Each row is a point. The window is the flat piece filled in between its corners: a triangle in 3 columns, a solid with four corners in 4, and so on. A path goes straight from each point to the next, and from the last back to the first. List the points from which the path goes on through the window.
In the rows, 128 means zero.

Window:
[[ 98 107 188]
 [145 144  92]
 [101 136 132]]
Path:
(1): [136 178 117]
(2): [116 137 162]
(3): [ 69  92 151]
(4): [111 116  88]
(5): [136 142 133]
(6): [128 157 110]
(7): [122 115  75]
(8): [ 84 106 152]
(9): [ 97 133 183]
(10): [120 146 192]
(11): [ 69  80 178]
(12): [147 103  77]
Through the window after points: 2, 4, 12

Window:
[[112 100 215 160  39 141]
 [145 154 190 102 155 111]
 [107 167  60 157 100 164]
 [155 127 128 186 162 111]
 [119 132  68 113 177 136]
 [142 137 133 117 121  89]]
Path:
(1): [ 65 157 113 125  90 100]
(2): [213 109 107 139 163 117]
(3): [148 117 178 146  78 143]
(4): [ 78 123 162 145  97 118]
(5): [109 148 126 166 129 118]
(6): [145 101 108 137 106 135]
(7): [157 146 129 125 122 117]
(8): [ 56 145 132 148 151 124]
Through the window after points: 3, 7

Window (9 x 9):
[[123 167  97 105 154  94 123 104 159]
 [198 193 104  79 119 141 118 117 169]
 [129  71 151 188 167 105 126 178  33]
 [159 210 141 118 122 109 165  96 136]
 [142  77 123 211 135  65 169 197 103]
 [115 123 196  74 144 183 145 142 179]
 [125 178  85 146  88 145 123 101 125]
 [148 128 198 112 124 142  92  88 194]
 [112  98 121  98  66  77 143 162  17]]
Path:
(1): [116 127 154 108 110 114  92 153 108]
(2): [142  71 150 126 122 150 171 109 137]
(3): [146 100 100 138 136 140 165 113  99]
(4): [119 117 152 159 133  84 104 182 108]
(5): [125 143 136 136 133 111 105 159 107]
(6): [155 111 118 116 134 139 140 108 135]
(7): [129  93 131 139 143 126 173 132  99]
(8): [130 122 159 160 118  84 108 159  85]
(9): [129 182 130 108 113 127 131 143 142]
(10): [180 105 120  95 108 102 158 100 133]
(11): [148  77 169 103 149 138 174  91 103]
(12): [135 168 140 134 131  99 104 206 153]
(13): [115 160 140  92 123 125  85 136 114]
(14): [140  66 151 129  93 129 246 145 106]
(15): [127  99 156 108 131 159 155  89 148]
(16): [138 164 148 139 119 121  95 151 135]
Through the window after points: 13, 15

Window, 12 rows:
[[ 28 124 106 149 170 134 159 141 121 119 128 131]
 [ 80 142 120 140 113  81 151  87  98 136  72 143]
 [  7 111 136 130 131 147 121 136  99  62 139 123]
 [147 140 123 108 120 167 131 136 183  87 119 130]
 [133 130 143 148  97 137 127 124 110 172 107 166]
 [ 56  87 103 162  91 136 151 166 157  72 175 102]
 [ 52 152  96 102 136 126 154 132  65 113 135 107]
 [ 63 153 159 118 115 136 183 130 106 139  87 105]
 [173 142 136 130 108 144  80 182 195 126  94  88]
 [ 50 155 133 171 139 136 139 123 120  72 177 107]
 [159  82 125 166 130 169  99  69 145 132 129  96]
 [136 144 154  79  98 117 106 153 210 158 126 112]]
Path:
(1): [103 124 152 121 133  92 196 185  79 106  99 104]
(2): [ 92 143 118 146  99 180  90  69 158 162 124 148]
(3): [ 57 146  85 166 100 143 132 115 128 126 107 111]
(4): [101 113 141 116 133 126 146 130 115 109 136 114]
(5): [138 118 165 155 157 105 195 175 150  99 130 165]
(6): [ 39 163 101  93  92 153 102 120 115 124 108  84]
(7): [ 68 161 112 150 107 142 144 134 145 124 112 113]
(8): [131  60 150 120 117 116 122 164 140  84 147 102]
(9): [121  95 171 126 161  81 105 164 132 103 128 151]
(10): [ 87 158 116 135 103 163 132 106 127 136 101 105]
(11): [ 71 118 110 125 105 151 135 121 144 134 116 106]
(12): [160 129 150 141 174 115 127 161 129  86 128 141]
Through the window after points: 1, 3, 7

Window, 14 rows:
[[162 120 115 151 113 152 117 142 148 151 151 116 188  69]
 [190 151 125 127 162 171 131  93  96 132  98 154 184 198]
 [168 124 193 169 115 154 118 115 116  85 157  94 117 111]
 [103 103 121 128 155 109 174  90 184  61  74 134 175 134]
 [ 98 130 173 142 188 126  88 117 119 133 134 149 147 160]
 [113  84 152 156  76 138 180  86 120 138 179 111 135  67]
 [200 138 118  87 141  88 111 118  96 115  85  69 142 186]
 [111 121  52 104 101  85 181 126 128  97 104 174 132  73]
 [143 100  94  77 121 225 120  96  74 127 148 106 126 104]
 [101 177 160 120  54 120 131  97 156 101 143 119 116 121]
 [169 116 212  98 122 169 111 138  98 119  95 150 166 133]
 [143 163 130 105  88 175 182 155 102 120  98  82 137  80]
 [156 209 141 143 124  65 110  61 144 172 138 140 126  70]
 [145  90 103 134 130 169  84 160 125 138  41 107 130 139]]
Path:
(1): [147 114  99 108 122 139 168 108 155 120 145 142 143 111]
(2): [179 152 146 123 113  95 121 114 147 171 124 125 119 115]
(3): [115 197 124 154 137 112 117  52 116 120 138 142 167  59]
(4): [139 142 138 165 103 120 135  98  94 116  92 132 190 121]
(5): [166 155 135  75 145 169 130 101 160 140 162 131  95 160]
(6): [182 138 100  54 151 137 116 114 187 201  99 141 124 127]
(7): [121 139 168 181 115  97 126 108  55  45 119  87 161 142]
(8): [123 137 124 163 146 137 142  93  78  88  87  93 211  94]
(9): [137 108 127 102 125 123 152 114 187 102 111 153 116 145]
(10): [177 144 130 106 117 110 144 171 172 118 144 139 115 168]
(11): [134 131 143 127 136 165 105  73  71 120  89 108 166  91]
(12): [115 125 121 137 105 109 146 111 102 113 106 137 142  93]
Through the window after points: 2, 4, 6, 8, 12
